Rows are points. The points of each table are mixes of a few directions, plus a little noise. Count the directions of each table, and those that both share. Where both have some left over, give the other angles between the two spaces (their principal angles), to ten degrees, smallest first.

First:
[[-2.7 -1.6 -1.0]
 [-0.8 -0.4 -0.2]
 [ 8.4  4.7  3.2]
 [-3.2 -1.9 -1.2]
 [-1.6 -0.9 -0.7]]
Second, 7 rows:
[[ 2.6 -0.9 -0.7]
 [ 6.5 -0.3 -0.4]
 [-1.7 -1.5 -1.0]
 [-2.1 -3.1 -2.3]
 [-7.1  1.4  1.4]
 [-2.2 -0.4 -0.2]
 [ 3.9  4.8  3.3]]
Directions: first 1, second 2, shared 1

First:
[[ -0.2  -1.0   0.6   2.1   0.1   0.2  -0.5  -0.5   0.2]
 [ -0.7  -5.9   3.6  12.3   0.5   0.7  -3.2  -2.6   1.6]
 [ -0.7  -6.0   3.7  12.3   0.5   0.7  -3.2  -2.7   1.5]
 [  0.4   3.5  -2.0  -7.1  -0.2  -0.5   1.8   1.6  -0.9]
 [  0.5   5.1  -3.1 -10.6  -0.5  -0.6   2.9   2.4  -1.4]
 [  0.0  -0.3   0.2   0.5   0.0   0.0  -0.2  -0.1   0.0]
 [ -0.2  -1.3   0.9   2.7   0.1   0.1  -0.7  -0.5   0.4]
 [  0.2   1.1  -0.8  -2.4   0.0  -0.1   0.5   0.4  -0.2]
 [  0.2   1.2  -0.6  -2.3   0.0  -0.1   0.6   0.4  -0.3]
 [  0.4   3.5  -2.3  -7.4  -0.3  -0.4   1.9   1.6  -0.9]]
Second (8 x 9):
[[ 1.9 -1.0  2.8 -2.0  0.0  2.2  1.5 -3.7 -3.3]
 [-1.6 -2.1  0.1 -0.7 -3.3  4.7  2.6 -3.9 -1.6]
 [-3.3  1.7 -3.0  3.6  0.2 -2.4 -3.0  5.5  4.3]
 [-3.1  0.1 -2.5  7.3  0.8 -3.7 -4.2  5.5  5.5]
 [-0.4  1.3  1.7 -3.0 -0.4  3.1  0.5 -1.4 -2.7]
 [-2.4  3.4 -2.4 -0.3  0.6 -1.7 -2.2  5.2  2.5]
 [ 5.1 -0.2  4.3 -2.0  3.2 -1.4  0.2 -2.5 -3.5]
 [ 3.7 -3.2 -1.0 -3.0 -1.3 -0.9  4.8 -4.4 -1.4]]
Directions: first 1, second 4, shared 1

First (8 x 14):
[[-4.3  0.7  0.3 -0.1  4.7 -7.4 -3.4 -3.9  1.3 -3.6  0.9  4.6  2.7 -5.4]
 [-0.4  0.3 -0.6 -2.2 -0.6 -1.3 -3.3 -0.6 -4.7  2.6 -1.5  0.6 -2.2 -2.4]
 [-2.5  2.9  2.1 -1.3 -2.0  1.5 -0.9 -0.7 -2.6  2.7  2.5 -2.1 -0.4  0.9]
 [-2.8 -8.7  4.4  2.4 -5.0  2.6  0.8  1.3  5.2 -1.1  4.4 -2.4  5.0  3.2]
 [ 1.4  2.9 -2.6  1.4  1.9  5.0  3.2 -0.6 -4.4 -2.9 -0.2 -3.9 -0.7 -0.1]
 [ 7.1  2.6  0.3 -2.3 -1.3  1.3  3.7  1.1 -3.8  0.8 -2.3 -1.9 -0.1  5.6]
 [-1.6  0.8 -0.1  1.2  2.9 -3.0  0.1 -1.1  3.9 -2.5  0.7  2.4  1.6 -1.4]
 [ 3.1 -1.4 -3.8  0.9 -0.7  1.3 -0.3  4.6  4.9  4.0 -4.6  2.7 -5.9 -0.5]]
Second, 10 rows:
[[ 4.7  0.9 -0.5  1.1  1.4 -4.9  0.4 -4.7 -1.4 -4.6  0.0  0.7  2.0 -1.7]
 [-1.5  3.9 -1.3 -0.1  2.1  1.7  2.1 -1.8 -3.8 -2.2  3.7  0.8  3.5  4.2]
 [ 1.7 -3.6  1.8  2.3 -4.1  0.0 -2.2  1.2  4.7  2.7 -2.6 -3.3 -5.4 -4.7]
 [-1.5 -3.4  3.9  4.4 -5.2  4.1 -1.9  3.1  5.4  3.5 -2.0 -6.1 -6.6 -2.3]
 [ 1.8  2.4  1.4  5.5 -2.0  1.2  0.6 -4.1 -1.4 -3.2  3.2 -3.8 -0.4  1.6]
 [-3.4  0.0 -2.3 -6.0  3.4  1.4  1.2  4.4  2.4  3.0 -2.1  1.8  0.1 -3.8]
 [-2.2 -3.7  1.2 -4.0  2.5 -3.3 -1.7  4.0 -2.4  1.0 -3.6  6.6  3.8  6.3]
 [ 0.0 -0.1  1.8  3.0 -1.9  1.2 -0.5 -0.7 -0.3 -0.6  0.8 -1.9 -0.8  2.1]
 [-3.8  1.9 -2.3 -5.4  5.3  1.0  2.4  2.8 -0.6  0.1 -0.3  2.8  3.2 -0.3]
 [ 4.6  1.7 -3.7 -0.7 -1.5 -2.5 -0.4 -4.4 -2.6  0.3  2.9  2.3  0.5 -1.3]]
Directions: first 6, second 5, shared 2; angles 50, 60, 80

First, 10 rows:
[[-1.3  1.9  3.0 -1.1  0.7  0.0 -1.7  0.4 -2.8  4.2 -2.7 -1.5  0.6 -0.3
   0.3  0.5  4.1 -1.0  0.2 -1.3  2.6 -2.4 -5.5 -0.6]
 [-0.5 -1.1  2.0 -0.8 -1.7 -1.0  0.7 -0.1 -0.1  3.5 -3.7 -1.9 -1.4 -1.0
  -0.6  1.3  1.3 -1.3 -1.5  0.1  1.8 -1.2 -2.2 -0.7]
 [-0.7 -1.4 -6.9  7.1 -5.0  5.3 -5.2  2.6  5.3 -1.6 -1.2  2.3  1.5 -4.9
  -7.0  1.9 -7.9  2.9  0.1  2.2 -0.7 -3.7  4.8 -3.0]
 [ 0.6  2.4  4.1 -3.7  3.0 -0.2  1.9  1.2 -3.8  3.0 -0.9 -1.6  0.3  2.0
   5.0 -1.1  5.0 -4.6 -2.1 -1.0  2.9  0.1 -5.5  2.0]
 [ 0.0  1.4  1.5 -1.5  2.1 -0.6  0.5 -0.2 -2.0  0.0  1.3 -0.1  0.7  1.3
   2.1 -0.9  2.2 -0.5  0.6 -0.8  0.2  0.6 -1.7  0.9]
 [ 1.4 -0.7  3.0 -5.4  4.4 -6.5  6.0 -4.6 -2.0 -4.6  5.7  0.0 -1.9  5.3
   5.4 -2.6  3.0  1.4  2.0 -1.2 -3.8  7.0  2.7  3.0]
 [-1.1 -3.0  1.9 -1.3 -2.1 -4.6  1.5 -3.8  0.7  1.2 -1.9 -1.7 -2.5  0.1
  -2.2  1.4  0.7  2.8  1.2 -0.5 -1.2  0.9  0.7 -1.6]
 [-0.3  1.5 -4.4  3.5  0.9  2.7 -3.7  0.5  1.1 -4.6  4.4  3.2  2.7 -0.4
  -2.0 -1.0 -3.2  4.0  3.4  0.0 -2.7 -0.4  3.3 -0.4]
 [ 0.8 -1.6 -8.0  6.9 -4.5  6.1 -3.7  3.5  6.1 -3.6  0.2  3.0  1.3 -4.3
  -5.3  1.1 -9.2  1.2 -0.9  3.1 -1.3 -2.1  6.7 -1.6]
 [ 1.2  0.6  3.7 -3.7  1.9 -1.2  3.7  0.8 -2.3  2.3 -1.1 -1.8 -1.1  1.8
   4.7 -0.6  3.6 -5.0 -3.0 -0.1  2.3  1.3 -3.3  2.1]]
Second (9 x 24):
[[  0.0  -0.9   2.0  -1.4  -3.7  -4.0   1.5  -2.2  -2.0  -3.3   1.9  -0.6
   -3.0   2.4   0.0  -2.4   3.7   0.2   2.0  -3.9  -2.5  -2.5  -2.2  -0.6]
 [  0.2  -0.9   1.7  -1.1  -3.0  -3.1   1.3  -1.7  -1.6  -2.6   1.6  -0.2
   -2.3   2.2   0.0  -1.9   3.0   0.2   1.7  -3.4  -1.9  -1.9  -1.7  -0.6]
 [  0.1  -0.8   2.0  -1.2  -3.4  -3.4   1.4  -1.9  -1.8  -3.0   1.7  -0.5
   -2.5   2.2   0.0  -2.1   3.3   0.3   1.7  -3.6  -2.2  -2.3  -2.0  -0.6]
 [ -0.1  -0.7   1.7  -1.0  -3.0  -3.2   1.4  -1.8  -1.7  -2.6   1.6  -0.5
   -2.3   1.8   0.1  -2.0   2.8   0.3   1.6  -3.2  -2.3  -2.2  -1.8  -0.7]
 [  0.2   0.8  -1.8   1.1   3.0   3.2  -1.5   1.8   1.7   2.7  -1.7   0.4
    2.2  -1.8   0.0   2.0  -3.1  -0.2  -1.6   3.2   2.2   2.1   2.0   0.7]
 [ -0.1  -0.1   0.6  -0.4  -1.1  -1.0   0.4  -0.5  -0.6  -1.0   0.6  -0.2
   -0.8   0.8   0.2  -0.6   1.0   0.2   0.4  -0.9  -0.7  -0.7  -0.5  -0.1]
 [  0.1  -0.1   0.4  -0.1  -0.5  -0.6   0.3  -0.3  -0.3  -0.4   0.2  -0.1
   -0.5   0.2  -0.2  -0.4   0.5   0.0   0.1  -0.4  -0.4  -0.3  -0.2   0.0]
 [  0.1   3.1  -6.9   4.4  11.8  12.7  -5.1   6.9   6.3  10.6  -6.3   1.5
    9.1  -7.5  -0.1   7.8 -12.0  -1.0  -6.6  12.8   8.3   7.8   7.4   2.2]
 [  0.0   0.0   0.3  -0.2  -0.4  -0.4   0.0  -0.2  -0.3  -0.3   0.2   0.1
   -0.1   0.2   0.0  -0.2   0.5   0.0   0.1  -0.3  -0.3  -0.3  -0.3  -0.1]]
Directions: first 4, second 1, shared 0; angles 50

First:
[[-4.8  2.4  2.9 -6.6 -6.7  1.2 -2.2  7.5  4.2 -7.2 -4.0  0.7 -5.9 -2.2
   3.6  1.4  7.8 -4.5 -9.9 -3.6 -4.6  3.4  9.2  1.8  7.0  9.9  6.9  0.1
  -2.9  4.6  6.6 -1.7]
 [ 1.7  0.9 -1.2  0.3  0.8 -3.2  0.6 -5.9 -2.6 -1.8  3.5 -2.2 -0.5 -0.9
  -1.7  0.2 -1.4 -1.8  3.7  3.3 -0.2  1.2  1.7 -0.6 -2.4 -6.6  3.0  2.0
  -0.8 -2.6 -5.6 -2.0]
 [-4.5 -1.6  1.2  3.2  0.1  1.4  1.1  5.8  0.5  1.0 -5.3  2.7 -1.7  0.4
   4.2 -7.7  1.3  4.6 -1.7 -2.1 -3.6  3.0 -0.1  3.7 -1.4  6.0 -1.4 -6.2
   1.5  1.2  5.9 -1.1]
 [ 1.7 -1.7 -0.5  1.2  0.6 -2.4 -1.6 -3.7  0.2  1.6  5.4 -1.7 -0.7 -0.6
  -0.6  0.1  0.2  1.1  3.6  1.2  1.1  0.0  2.1 -2.3 -0.6 -3.4  0.3  2.8
   0.1 -4.3 -3.1 -2.2]
 [ 1.3 -0.8  0.1  0.0  0.4  1.3 -0.7  1.6  3.3  3.3  0.5  0.8  2.1  0.7
  -0.6  2.9 -0.3  1.8 -0.9 -2.8  3.1 -2.9 -1.8 -2.4  4.0  2.4 -3.8  2.0
   0.9  1.5  2.0  2.0]
 [ 2.6  1.5 -1.7  0.9  2.8  0.6  2.6 -3.5 -3.3  0.9 -0.9 -0.1  4.1  1.3
  -3.0  1.9 -4.9 -1.2  2.7  2.3  2.2 -2.3 -6.2  0.1 -3.2 -5.3 -2.2 -0.4
   0.6  1.1 -3.7  2.9]
 [ 0.9 -1.1  0.4 -2.3 -0.6  3.7 -2.8  1.9 -1.3  1.2  0.7 -0.2  1.1  1.3
  -0.9  3.5  0.7 -2.5 -1.1  1.1  1.4 -3.4 -3.6 -0.4 -2.6  1.1 -1.6 -0.4
  -0.6 -2.1  0.5  2.9]
 [ 1.0  0.5 -1.3  3.3  2.6 -2.5  3.0 -3.6 -0.9  1.1  0.0  0.0  1.6  0.0
  -0.9 -2.3 -3.4  2.4  3.6  0.6  0.5  0.9 -1.3  0.0 -0.8 -4.1 -1.1  0.0
   1.2  0.6 -2.6 -0.8]]
Second:
[[  2.2  -1.0  -0.9  -0.6  -0.7  -2.7  -2.9  -1.8   1.0   0.7   2.0  -1.9
    1.7  -1.7  -0.7   3.4  -0.2  -2.5  -0.8   1.8   1.0  -0.7   0.5  -0.9
    0.1  -0.4   1.9   2.3   0.6   0.5  -1.5   0.6]
 [ -0.6   2.0   1.1   0.4   1.9   0.2   1.2   1.2  -0.7  -0.5  -1.3   0.3
   -0.1   0.5   0.6  -1.1  -1.0   1.7   0.2  -0.8  -1.2   0.3   0.6   0.2
   -0.5  -1.4  -0.7  -1.6   0.5  -0.4  -0.3   1.1]
 [ -6.8   7.6   1.6   3.4  12.9   4.6   9.6   8.5  -4.2   0.8 -10.3   4.9
   -1.1   5.4   2.8 -13.4  -2.7   9.6  -1.4  -6.0  -5.5   0.4  -1.9   8.6
   -7.1  -4.1  -3.4  -8.3  -0.2   5.3   2.9   3.0]
 [  0.7   1.7   2.2  -0.5   0.3  -1.1  -0.4  -0.1  -0.6  -1.9   0.5  -1.2
    0.4  -0.6   0.5   2.2  -1.6   0.7   0.7   0.2  -0.9   0.4   1.9  -2.4
    1.4  -1.7  -0.6  -1.1   1.0  -3.1  -1.4   1.7]
 [  1.8  -2.9  -2.7  -0.4  -1.7  -1.7  -2.8  -1.9   1.5   2.0   2.0  -1.0
    1.2  -1.4  -1.0   2.0   1.4  -3.3  -1.3   2.0   2.1  -1.0  -1.2   0.5
   -0.7   1.4   2.3   3.4  -0.2   2.7  -0.2  -1.2]
 [ -1.0  -3.8   2.1  -1.5 -11.4   4.9   0.0  -3.1   1.0  -4.0   3.8   1.6
   -4.9   0.3  -0.6   2.6   3.1  -1.0   5.0  -0.2   2.6   2.2   0.5  -6.3
    7.8   5.6  -3.8   0.2  -2.0  -8.7   2.4  -5.1]
 [  1.3  -1.8  -2.1  -0.1   0.2  -1.8  -1.8  -1.0   1.1   2.0   1.0  -0.7
    1.3  -0.8  -0.7   1.0   0.8  -2.2  -1.4   1.3   1.2  -0.9  -1.0   1.2
   -1.3   0.4   2.1   2.4   0.1   2.9  -0.3  -0.4]
 [  2.4  -1.6  -1.3  -0.8  -1.3  -2.5  -3.0  -2.0   1.1   1.0   2.4  -1.7
    1.6  -1.8  -0.8   3.5   0.3  -3.0  -0.9   2.0   1.3  -0.7   0.2  -1.0
    0.1   0.1   2.1   2.8   0.4   0.8  -1.3   0.1]]
Directions: first 5, second 3, shared 0; angles 30, 60, 80

First, 8 rows:
[[-2.8 -0.1  2.2  0.2  1.8 -3.2 -7.1 -5.3  1.7  2.4  1.4 -3.0  0.6 -0.5
   3.2  3.2 -2.2  3.5 -3.5  4.7 -2.7  5.8  0.8  0.2 -3.4  3.9 -1.9 -0.3
  -2.1 -0.7  1.8  6.1]
 [ 4.2  1.2 -9.3 -1.4 -0.5  4.1  7.3  7.3  1.8 -0.8 -4.1  2.8  0.2 -0.2
  -1.9 -0.3 -0.1 -2.3 11.3 -2.5  2.1 -1.3 -0.3 -2.6  0.9 -5.7  3.0 -4.5
   4.7  0.7  0.1 -3.5]
 [ 0.8  0.0  1.7  1.8 -3.7 -3.1 -1.1  2.1 -3.1 -2.7  0.7  2.8  4.6  0.5
  -0.1 -3.3  1.4 -2.9  0.5 -1.8 -1.5 -0.7 -0.4 -0.6 -1.3  5.0 -1.1  1.1
  -1.9  2.7  0.4  1.7]
 [-3.3 -2.7  6.5 -1.1 -0.1 -1.6 -3.6 -4.7  1.2  1.0  5.7 -4.9  2.6  3.9
   3.6  2.9 -0.7  1.9 -0.7  0.2 -1.6  1.7 -1.3  0.8  0.2  1.7 -3.0 -1.0
  -1.0  0.7  1.1  2.5]
 [ 5.4 -1.0 -9.1 -2.8  0.2  4.4  8.6  6.8  0.0 -3.1 -3.6  5.9 -5.2  0.1
  -6.6 -2.6  2.8 -1.9  1.9 -5.5  2.1 -2.4  1.5 -1.0  0.3 -5.5  3.8  0.3
   2.2 -0.8 -4.6 -6.2]
 [-2.9  3.4  5.1  3.6  2.5 -0.1 -2.9 -4.5 -1.9  2.7 -2.4 -1.5 -4.5 -5.3
   0.2 -1.0 -0.8  1.2 -9.9  5.0  1.9 -3.2  0.4  2.9  2.6  0.1  0.3  5.0
  -1.7 -3.0  0.4 -1.3]
 [-0.8 -1.3 -0.2 -1.8  1.9  0.5 -1.0 -2.3  2.2  1.3  1.3 -2.2 -1.5  1.2
   0.8  2.7 -0.9  2.4 -0.4  0.8 -0.5  2.4  0.3  0.1 -0.7 -1.3 -0.3 -1.2
   0.3 -1.0 -0.2  0.9]
 [-0.5  0.4  3.2  1.6 -2.2 -1.0 -0.1  0.7 -1.8 -0.9  1.0  0.1  3.0  0.3
   0.9 -1.7  0.5 -1.9  0.8 -0.8  0.1 -2.4 -1.2  0.2  1.3  1.7 -0.9  0.6
  -0.5  1.5  0.9 -0.2]]
Second:
[[-3.0  7.2 -0.7  5.3  0.8 -1.1 -3.4  1.6  2.4  5.1 -5.9 -2.6  1.9 -6.8
   2.7  1.2 -1.3 -2.2  0.7  6.3 -0.3 -0.4 -4.2  3.6  0.1 -1.6 -1.6  1.1
  -0.2 -1.0  5.9 -0.4]
 [ 1.8  0.3 -0.2  1.0 -0.9 -1.7 -0.6 -0.1 -4.0 -2.7 -0.9  4.3 -0.3 -1.6
  -1.5 -3.2 -0.3  0.2 -2.5  0.5  0.3 -0.4  3.8 -3.0 -1.2  4.7  1.8  1.2
  -1.5  0.4 -1.4  2.7]
 [ 3.3 -0.6 -2.0  2.6  1.0  0.4 -4.6 -5.0 -2.0  2.4 -8.8  1.1 -3.8 -5.8
  -2.1 -3.5 -0.9 -2.4 -8.7  4.6 -1.0 -0.2  0.8  4.3  2.7  2.1  6.3  7.0
   0.5 -1.0 -2.8 -0.7]
 [-3.9  1.2  1.2 -0.7  0.9  1.2  1.2  1.9  5.3  3.1  2.8 -5.6  2.5  2.4
   3.0  4.8  0.4  0.0  5.8 -0.6 -0.4  0.5 -4.9  2.3  0.4 -5.6 -4.0 -3.4
   1.0  0.0  4.1 -2.2]
 [-0.7 -1.6  4.7 -0.8 -1.6 -1.8  0.1 -1.2 -4.1 -3.6  5.5  1.9  0.5  2.8
  -0.3 -1.6  0.4  2.0 -2.4 -2.3  0.7 -0.8  3.1 -3.3 -0.9  4.3 -1.4 -0.1
  -2.4  0.7 -1.4  2.5]
 [ 4.4  0.9 -6.4  1.2 -1.9 -1.1 -1.0  2.0 -2.0 -1.1 -5.5  4.3  2.7 -2.8
  -0.7 -2.5 -1.5 -2.0  4.4  1.7 -1.0  2.3  2.2 -2.7 -1.8  3.9  3.8 -1.0
   1.4  1.7 -0.1  3.5]
 [-0.8 -0.5  2.5 -1.5 -0.8 -1.2  2.6  1.6 -2.5 -3.6  5.6  2.4  0.5  3.0
  -0.4 -0.4  0.5  2.2  0.9 -3.2  1.5 -0.6  2.6 -4.2 -1.9  2.3 -2.4 -2.3
  -1.7  0.3 -0.8  1.8]
 [-1.3 -4.1  1.7 -3.1 -0.1  1.8 -0.1 -1.6  4.6  1.9  3.8 -5.9  2.8  5.7
   2.5  3.9  0.0 -0.5  5.0 -2.2 -1.7  1.3 -4.1  2.4  1.9 -3.7 -1.4 -2.5
   2.2  1.2  0.7 -1.5]
 [ 1.7  0.8 -3.5 -2.7 -0.7 -0.2  6.8  6.5 -3.1 -6.2  4.3  6.7 -0.9  2.6
  -3.2 -1.2  1.1  3.0  4.2 -5.0  2.7 -0.1  5.4 -7.6 -4.3  1.2 -1.2 -4.3
  -1.2  0.0 -1.8  1.5]
 [-2.8  4.6 -0.4  2.2  1.9  0.6  0.1  2.0  2.8  3.2 -2.2 -2.0 -1.2 -3.4
   0.8  1.7  0.2 -0.3 -0.6  2.7  1.0 -1.0 -2.9  2.6  0.3 -4.0 -2.0  0.3
  -0.3 -1.8  3.3 -2.5]
 [ 0.9 -7.5  2.9 -3.8  1.8  3.4 -1.0 -7.2  2.3  1.8  1.1 -4.6 -4.5  3.8
  -1.5  1.3  1.1  0.1 -7.0 -2.2 -1.1 -0.7 -1.8  5.9  4.9 -3.8  3.0  4.1
   1.6 -0.9 -5.2 -4.5]]
Directions: first 5, second 5, shared 3; angles 40, 80
